Each row of a before or after table is a point. The points were changed in one or more steps. Then noise was added and the rows were shuffled. The steps act on columns, c1 being the first. Name the steps. A step turns or swaps two columns, mirrors them in a line or flattens them onto one, adds a multiple of one to another, or multiplies or shifts one. Angles are multiples of 10 degrees, from the lower column toward the higher: turns from -170 to 170, lines from 10 to 170 but not 90. Use the fewest steps. Two steps may share a column if one is a turn and the other turns, adds or multiplies; they go together, in the order done. Otherwise the lowest column goes first.
(in the rows, 128 means zero)

Before (9 x 2):
[[158 155]
 [ 47 103]
 [ 51 128]
 [188 166]
 [145 142]
 [ 87  89]
 [155 133]
 [ 59 115]
 [132 170]]
After (9 x 2):
[[ 80  74]
 [160 203]
 [ 86 135]
 [142 202]
 [152 190]
 [126 102]
 [ 93 107]
 [173 160]
 [107 116]]
Steps: mirror c1 and c2 in the line at 130 degrees

Before, 8 rows:
[[119  77 116]
 [111 202 190]
 [203 108  99]
 [107  70 131]
 [168  95  78]
 [137  77 147]
 [ 81 166 196]
 [149  91 150]]
After:
[[172 107  59]
 [111  91 101]
 [ 62 203 132]
 [113  77 116]
 [ 53 170 162]
 [181  94  98]
 [122  70 151]
 [140  75 133]]
Steps: mirror c1 and c3 in the line at 140 degrees

Before, 13 rows:
[[189 106 189 168 180  81]
 [123 196 109  95  78  86]
 [113  73 173 156 153 189]
 [ 83 111 108 112 171 138]
 [197 129  81  87 136 208]
 [114 155 124 127 148 197]
 [153  83 175 167 195 199]
 [143 107  42  90 183 164]
 [ 93 103 104  84 141 108]
 [165 138  96 125 178 226]
 [119 108 118 189 147 173]
 [121  97 106  78  70  82]
 [170  71 143 161 191  62]]
After, 13 rows:
[[106 111  90  82 136 108]
 [177  94 155 167 174 200]
 [ 97 138 164 124 162 225]
 [107 117  83 108 159 136]
 [147  88 168 161 175  63]
 [ 82 130 200  89 132 213]
 [117 112 120 192 140 175]
 [122 147 117 124 141 198]
 [172  92 113 157 148 192]
 [187 113 192 168 166  84]
 [108 110 118  76  86  83]
 [ 41 115 147  85 165 165]
 [111 178 121  95  93  86]]
Steps: swap c1 and c3; multiply c2 by 0.7; multiply c5 by 0.7

Before, 14 rows:
[[110 160 176  89 159 131 144 163]
 [183 143 157 128 127 118 146  93]
 [131 126  90 147 108 147 146 139]
 [114 148 123  68 159  73 142 108]
 [188 148 157 119  71 202  96  87]
 [173 120 193  79  89 194  62 219]
 [169 169 148 139  97 164 114  91]
 [141 136 137 124 170 138 165 131]
 [153 108 213  70 150 168  24 167]
 [149 122 149  73 204 127  99 138]
 [202 195 172 158 121 115  73 103]
 [154 109 149  91 148  99 147 134]
 [189 139 145 135  94 181 133 114]
 [111  68 228  92 115 184  52 200]]
After:
[[146 163 152 109 111 139 147 139]
 [204 123 106 129  91 104 134 117]
 [208  61 104 174  85 122  64 222]
 [219 117  99 143  67 111  98  85]
 [ 74 127 130 189 157 112 147 110]
 [146 112  99 131 126  75 143  92]
 [144 124 123 136 172 121 165 129]
 [119  93 135 156 147  93 146 135]
 [173  37 104 176 153 125  26 165]
 [170   5 117 142 115 170  52 198]
 [142  97 134 177 202 107  97 136]
 [122 101  87 177 162 147 141 160]
 [180 141  83 132  95 108 115  89]
 [156 142  45 124 120  56  74 102]]
Steps: turn c1 and c6 by -60 degrees; turn c2 and c4 by 160 degrees; turn c2 and c3 by 130 degrees

Before (14 x 11):
[[ 93  90  43 157 154  81 118  85  76 193 123]
 [ 76 139 103  89  80 133  90 158  78  69 184]
 [161  84 105 204  92 173  91 128  46  75 153]
 [123 110 130 200  98 152 172  98 163 181 149]
 [ 91 113 155 169 195 111 167 103  58  66  78]
 [210 122 152 123  94  74  98 147 152 165  89]
 [183  79 158 204 205  81  76 165  85 166 102]
 [134 157 142 135 177 101 118  81 139  95 148]
 [178 186  94 145 166 121 124 176  68 108 179]
 [116 179  69 210 188 164 113 162  98 149 107]
 [ 80  81  44  86  83 196 134  91  65 132 183]
 [131 163 127 182 166 156  97  99  95 160 120]
 [195 184  61 200 193 106  72 123 102  76 177]
 [128  78 154 123 184 126  88 158 144 102  65]]
After:
[[ 74 135 128 199  98 108 173  98 164 116 103]
 [171 120 143 136 176 159 118  80 138 121 113]
 [ 91 109  45  87  84  71 134  91  65 183  64]
 [128 152 154 124 185 119  87 158 144 178 190]
 [115 203 151 123  95 173  97 145 151  79 175]
 [168 104 155 169 195 135 167 103  59 186 182]
 [115 112 128 183 166 100  97  99  94  84 132]
 [ 46 115  43 157 155 173 118  85  76 138 140]
 [170  78 102  89  80 134  90 158  78 172  73]
 [129  93  69 210 188  91 113 163  98  84 142]
 [ 88 200 157 205 205 169  76 163  86 125 162]
 [183 140  93 147 165 143 124 175  69  73  77]
 [163 180 105 203  91  88  92 127  44 173  96]
 [213 159  61 200 193 158  73 123 103  84  84]]
Steps: turn c1 and c2 by 120 degrees; turn c1 and c10 by 120 degrees; turn c6 and c11 by -170 degrees

Before, 9 rows:
[[162  37  98 121 120 160  84 130 195  54 130  61]
 [167 125 141 174 115 118 179 124 182 123 123  45]
 [185  92  99 121 145 189  65  94 198 133 115  74]
 [ 62 175 148 196  68  64 120 210 156 179 144 109]
 [115 154 210 214  66  54 116 177  84 171 140 105]
 [159  94  66  96 166 119  80  74 179  64 103  86]
 [160 107  70 184 117 140 131 152 121 126 124  82]
 [134 138 177 177  83  66 163 211 135 179 135 167]
 [126 155 161 144 116 173 164 159 121 105 126  84]]
After, 9 rows:
[[162  37 104 122 136 160  86  55 194 130 143  64]
 [160  95  61  98 158 118  79  63 178  74 106  86]
 [134 139 172 179  86  67 163 180 136 216 150 167]
 [128 155 157 145 107 173 162 103 122 161 126  80]
 [161 109  77 187 142 141 130 127 124 154 151  82]
 [116 156 206 216  65  54 115 170  82 178 158 105]
 [186  92  96 120 141 187  67 132 199  93 114  77]
 [168 126 134 175 110 118 182 124 184 125 128  46]
 [ 62 174 155 193  92  63 121 179 157 209 179 110]]
Steps: turn c3 and c11 by -30 degrees; turn c5 and c11 by -50 degrees; swap c8 and c10

Before:
[[148 121 138 128 153 120 132 130 114 102 130 131 121 162]
 [145 129 130 129 149 133 124 113 125 132 124 101 112 106]
 [107 133 153  99 136 118 134 121 126 124 117 119 120 115]
 [171 105 140 131 136 150 147 126 129 121 123 123 107 119]
 [112 133 115 138 113 110 136 116 126 120 123 120 113 111]
 [110 149 145 127 123 153 124 111 116 119 142 137 130 125]
 [114 127 164 112 138 123  90 126 138 120 105 124 103 136]
 [124 116 148 112 129 128 131 118 146 144 115 136  97 140]
 [117 136 144 136 148 129 100 129 128 142 136 160 149 109]
 [106 136 130 130 128 131 119 151 137 140 128 128 150 131]]
After, 10 rows:
[[ 98 142 144 136 149 139 100 103 125 142 137 146 148 129]
 [ 79 119 164 113 137 122  90 130 134 119 105 126 102 156]
 [179 124 129 129 149 119 123 138 131 131 124 101 112 126]
 [ 98 107 148 112 130 126 131 115 144 144 116 126  96 160]
 [ 86 129 115 137 113 105 136 127 120 120 123 125 113 130]
 [ 89 150 145 128 123 147 124 110 111 119 141 109 130 145]
 [199 119 138 128 153 122 132 127 122 102 131 135 121 182]
 [ 71 130 153  99 136 114 135 131 120 125 117 123 120 135]
 [ 57 143 129 130 129 140 119 143 128 140 128 141 150 152]
 [248  98 140 131 136 145 148 130 144 121 123 114 107 139]]
Steps: turn c1 and c9 by 20 degrees; multiply c1 by 3; add 0.3 times c13 to c2; turn c8 and c12 by 50 degrees; turn c6 and c12 by -30 degrees; shift c14 by 20

Before:
[[114 156  87 125 128 130 134 137 103 104 110 134 155 128 111 137 132 124
  121 114]
 [121 106 125 150 118 156 132 126 124 128 104 143 129 128 119 140 131 125
  134 160]
 [125 102 124 152 124 137 113 121 119 131 104 125 128 135 117 128 125 139
  103 125]
 [115 155 124 149 122 150  71 127 147 121 103 139 131 120 124 151 135 124
  114 145]
 [152 151  98 156 173 132 131 125 110 111 121 140 224 122 115 139 134 127
  135 106]
 [119 130 119 128 144 129 129 120 103 133 152 125 152 249 117 153 109 135
  110 105]
 [119 135 117 121 115 138 129 122 155 123 148 123 131 136 112 155 119 152
  101 106]
 [119 122 121 176 128 126 121 122 116 133 170 126 136 130 169 148 108 130
  148 123]]
After, 8 rows:
[[127 141  86 128 114 133 133 136  73 149 116 133 154 127 110 144 105 118
  114 130]
 [158 142  98 156 152 132 134 126 122 169 118 139 222 121 113 153 110 121
  133 125]
 [130 106 120 178 131 125 120 121  97 125 154 128 136 127 169 145 128 131
  169 134]
 [128 113 123 152 126 136 116 123 110 122 122 124 128 133 118 131 149 147
   93 128]
 [124 124 123 149 119 155 132 125 113 122 104 142 129 130 117 110 150 133
  121 139]
 [106 144 124 150 119 150  72 129 146 130 113 140 131 119 123 128 104 115
  105 140]
 [107 119 117 119 115 141 129 121 165 125 161 126 131 136 114 162 116 150
  113 132]
 [129 111 120 128 144 128 130 119  75 136 157 123 151 248 120 160 121 135
  125 131]]
Steps: turn c1 and c9 by 30 degrees; multiply c9 by 2; add -0.3 times c2 to c18; turn c2 and c17 by -70 degrees; mirror c5 and c10 in the line at 20 degrees; turn c11 and c19 by 30 degrees; turn c16 and c20 by 50 degrees; multiply c20 by 0.4

Before, 8 rows:
[[140 158 143  79 134 141 196 102 150 137 138 135 140 105 140  90 105 146
  103 107 104 138 149 130]
 [168 158  64 130 171 121 131 101 115 132 122 141  90 108 138 127 165 133
  107 172 123 202 166 186]
 [118 132 152 136 165 131 126 191 184 136 112 139 178 111 123  86 147 145
  104  97 187 108 158 130]
 [122 155 104 137 159 102 107 131 107 135 128 131  98 103 135 189 142 150
  109 126 127 108  95 122]
 [146  93 152 132 116 139 162  96 122 132 126 150 107 249 147  88 153 140
  123  97 125 119 106 108]
 [121  36 152 151 152 141 118 163 104 100 138 141 114 136 149  86 123 170
  117 168 136 164 150 111]
 [111 105 142 135 100  72 110  90 111  93 142 145 129 101 141  84 143 135
  108  99 141 135 103 117]
 [128 113 154 100 168  94 122  99 114 131 137 133 149 114 108 131 160 149
  160 241 106 115 107 115]]
After:
[[120 153 152 151  36 136 106 163 105 106 139 144 114 131 151 111 124 128
  146 170 137 163 149 116]
 [141 134 144  79 158 137 198 100 154 145 139 132 141 105 140  41 105 133
  146 106 102 137 149 132]
 [167 170  64 129 158 123 171 103 115 140 120 121  87 110 138 128 166 133
  148 171 123 204 165 187]
 [112  99 141 135 105  88 102  88 111 101 143 147 129 100 139  90 143 132
  159 101 143 137 105 123]
 [127 169 154 100 113 105 115  99 116 121 135 136 149 110 109 103 159 131
   97 238 104 115 105 116]
 [121 158 105 140 155 109 102 130 107 143 129 131  99  99 136 197 142 133
  143 125 130 108  94 123]
 [143 118 150 132  93 136 147  98 121 135 124 156 106 241 148  92 151 111
  130  95 126 117 107 118]
 [118 166 151 137 133 128 127 190 185 145 111 138 177 109 123  94 148 131
  149  97 189 111 156 130]]
Steps: swap c2 and c5; add 1 times c4 to c16; multiply c6 by 0.7; add 0.7 times c24 to c7; turn c12 and c24 by 20 degrees; mirror c10 and c19 in the line at 170 degrees; flatten c14 and c18 onto the line at 170 degrees
